Every row gives one point. The window is the flat piece filled in between its corners: a triangle in 3 columns, a solid with four corners in 4, and so on. A path goes straight from each point to the next, and from the last back to the first. After which points does the path pass through the window?

Window:
[[ 0.16  0.71 -0.25]
 [ 0.01  0.39  0.37]
 [-0.12 -0.57  0.09]]
Path:
(1): [ 0.23 -0.65  0.19]
(2): [0.47 0.39 0.10]
(3): [-0.20  0.34  0.30]
(4): [-0.41  0.14  0.40]
(5): [ 0.08 -0.22  0.33]
(6): [ 0.29 -0.10 -0.06]
(7): [-0.51  0.28 -0.01]
(8): [-0.49  0.21  0.08]
Through the window after points: 2, 6, 8

Window (4 x 4):
[[ 0.15 -0.75  0.33  0.18]
 [-0.06 -0.42  0.39  0.19]
 [ 0.54 -0.12  0.03 -0.08]
 [-0.08  0.09 -0.61  0.33]]
Path:
(1): [ 0.12 -0.28 -0.14  0.50]
(2): [-0.34 -0.35 -0.23 -0.12]
(3): [-0.06  0.08 -0.66 -0.28]
(4): [ 0.15 -0.05 -0.27  0.38]
(5): [ 0.10 -0.39  0.34  0.44]
(6): [-0.01 -0.80  0.21 -0.31]
(7): [ 0.29 -0.49  0.08 -0.13]
(8): [ 0.40 -0.29  0.04  0.26]
(9): [ 0.47 -0.17  0.38  0.26]
(10): [-0.18 -0.43 -0.13 -0.16]
(11): [-0.14 -0.53 -0.16 -0.15]
(12): [-0.10 -0.31  0.33  0.69]
Through the window after points: 3, 5, 9

Window:
[[ 0.65 -0.18 -0.38  0.07  0.02 -0.06  0.17  0.09]
 [-0.53 -0.73 -0.15 -0.83 -0.41 -0.42  0.02 -0.83]
 [-0.23  0.01 -0.03 -0.23 -0.19 -0.24 -0.49  0.03]
 [ 0.63 -0.66 -0.07  0.10 -0.77 -0.15 -0.17  0.03]
 [-0.73 -0.42  0.16 -0.51 -0.03 -0.71  0.18 -0.33]
 [ 0.27  0.41  0.11  0.14 -0.07  0.04  0.31 -0.07]
 [ 0.62 -0.06  0.10 -0.62 -0.27  0.15  0.53  0.29]
 [-0.17  0.16  0.46 -0.01  0.74  0.21  0.22 -0.18]]
Path:
(1): [ 0.33  0.12  0.33 -0.24  0.10 -0.26 -0.11  0.08]
(2): [ 0.13 -0.12 -0.16  0.20  0.07  0.24  0.26  0.12]
(3): [-0.37 -0.13 -0.05  0.07 -0.05  0.19  0.50 -0.04]
(4): [-0.08  0.14  0.13 -0.60  0.17 -0.49 -0.15 -0.29]
(5): [ 0.14  0.07  0.19 -0.37  0.16 -0.43 -0.23 -0.84]
(6): [-0.45 -0.51 -0.14 -0.36 -0.40  0.07  0.44  0.07]
(7): [-0.62  0.08 -0.46  0.12  0.06  0.12  0.24  0.21]
(8): [ 0.04 -0.14  0.42 -0.42  0.02 -0.34 -0.29 -0.27]
(9): [ 0.56 -0.24  0.42 -0.13 -0.03 -0.50  0.08 -0.27]
(10): [-0.06 -0.43 -0.15 -0.34 -0.21  0.01  0.07  0.03]
(11): [ 0.21 -0.50 -0.11 -0.08 -0.41  0.08  0.35  0.06]
(12): [ 0.41 -0.17  0.19 -0.38 -0.25 -0.31  0.01 -0.43]
(13): [ 0.78 -0.14  0.30 -0.64  0.30 -0.05 -0.05 -0.45]
(14): [-0.06  0.20 -0.08  0.23 -0.24  0.14  0.24  0.21]
(15): [-0.45 -0.39 -0.27 -0.29 -0.27 -0.07  0.07 -0.24]
(16): [ 0.41 -0.13  0.53  0.13  0.07 -0.63 -0.50 -0.38]
Through the window after points: 5, 7

Window, 9 rows:
[[-0.07  0.00  0.21  0.41 -0.45 -0.03 -0.29  0.19  0.22]
 [-0.16  0.02  0.43 -0.66  0.51 -0.01  0.01 -0.25  0.02]
 [ 0.29 -0.17 -0.66  0.57 -0.35 -0.06 -0.01  0.91 -0.54]
 [-0.10  0.80 -0.20 -0.03  0.03  0.24 -0.18  0.29  0.58]
 [ 0.42  0.41  0.00  0.10 -0.27 -1.16 -0.19 -0.01 -0.62]
 [ 0.09 -0.08  0.29  0.20  0.34  0.23 -0.27  0.40 -0.31]
 [ 0.53 -0.05  0.47 -0.14 -0.21 -0.12 -0.44 -0.27  0.16]
 [ 0.16  0.28  0.35 -0.18 -0.54  0.25 -0.28  0.00 -0.32]
 [ 0.38  0.18  0.12  0.10 -0.02 -0.08  0.35 -0.14 -0.74]]
Path:
(1): [ 0.58  0.38  0.68  0.13 -0.19 -0.58  0.13  0.51 -0.60]
(2): [ 0.27  0.28  1.00 -0.11  0.16 -0.22 -0.21  0.40  0.06]
(3): [-0.12  0.09 -0.42  0.24 -0.38  0.13 -0.36  0.09  0.06]
(4): [-0.11  0.02 -0.11  0.28 -0.34  0.06 -0.26 -0.12  0.01]
(5): [ 0.49  0.47  0.57 -0.08 -0.04 -0.17 -0.19  0.70  0.33]
(6): [ 0.23  0.48  0.46 -0.10  0.07 -0.09  0.53  0.43  0.25]
(7): [ 0.12  0.31  0.11 -0.04 -0.12 -0.09 -0.44 -0.28 -0.22]
(8): [ 0.11 -0.08 -0.04 -0.11 -0.02 -0.23 -0.32 -0.28 -0.49]
(9): [ 0.34 -0.03  0.50  0.30 -0.15 -0.11 -0.05  0.61 -0.03]
(10): [ 0.27  0.15  0.36  0.04 -0.25 -0.14  0.03  0.38 -0.08]
(11): [ 0.11  0.32 -0.32  0.09  0.05  0.11 -0.34 -0.24  0.03]
(12): [ 0.02  0.10 -0.55  0.09 -0.09 -0.53 -0.41 -0.16 -0.27]
Through the window after points: 4, 10, 12

Window, 11 rows:
[[ 0.56  0.39  0.46  0.28 -0.21  0.02  0.31 -0.23  0.18 -0.78 -0.40]
 [-0.63 -0.28  0.46 -0.15  0.64  0.19  0.34  0.22  0.08 -0.43  0.23]
 [ 0.48  0.01  0.40  0.15 -1.04  0.17 -0.41 -0.08 -0.41  0.19  0.02]
 [ 0.03  0.29 -0.42 -0.11  0.18 -0.19 -0.22  0.06 -0.19  0.83  0.38]
 [-0.15 -0.14 -0.23 -0.09 -0.07 -0.39 -0.21  0.01  1.07 -0.20  0.09]
 [-0.02 -0.72  0.65  0.44 -0.07  0.19  0.54 -0.64 -0.34 -0.37  0.53]
 [ 0.14 -0.01  0.51 -0.15 -0.51 -0.07  0.38 -0.38 -0.51 -0.21  0.67]
 [ 0.81  0.18  0.30 -0.27  0.13  0.01 -0.42  0.34  0.04  0.45  0.28]
 [ 0.08  0.55  0.29  0.33 -0.43  0.16 -0.03  0.28  0.04 -0.24  0.56]
 [ 0.60  0.29 -0.29 -0.01 -0.59  0.17  0.32 -0.03  0.82  0.06 -0.41]
 [ 0.05 -0.02  0.16  0.08  0.25 -0.32  0.25  0.61  0.04  0.07  0.10]]
Path:
(1): [ 0.21 -0.28 -0.11 -0.05 -0.22  0.01 -0.17  0.14 -0.14 -0.38  0.43]
(2): [ 0.55 -0.06  0.14  0.03 -0.35  0.26 -0.02  0.17 -0.33 -0.71  0.15]
(3): [ 0.17  0.20  0.26  0.07  0.09 -0.14 -0.06  0.12  0.45  0.56  0.04]
(4): [-0.02  0.13  0.39  0.04  0.10 -0.06  0.26  0.01  0.15  0.20  0.13]
(5): [ 0.21  0.00  0.08  0.00  0.14  0.06  0.10  0.22  0.16 -0.46  0.17]
(6): [ 0.53 -0.01 -0.38  0.13 -0.25  0.02  0.25 -0.07  0.37 -0.08  0.03]
(7): [ 0.17  0.67  0.60 -0.14 -0.85  0.29  0.05  0.15  0.65  0.15 -0.41]
(8): [-0.38  0.45  0.89  0.62  0.50 -0.12  0.28 -0.30 -0.01  0.10  0.05]
(9): [ 0.19 -0.40  0.18  0.04 -0.17 -0.01  0.18 -0.12 -0.07 -0.25  0.38]
(10): [ 0.54  0.06  0.12 -0.08 -0.19  0.31 -0.27  0.28 -0.39 -0.11  0.19]
(11): [ 0.12  0.13  0.48  0.18 -0.19 -0.27  0.34 -0.03  0.09  0.28  0.15]
(12): [ 0.00  0.01  0.43  0.01  0.04 -0.16  0.05 -0.10  0.23  0.04  0.29]
Through the window after points: 6
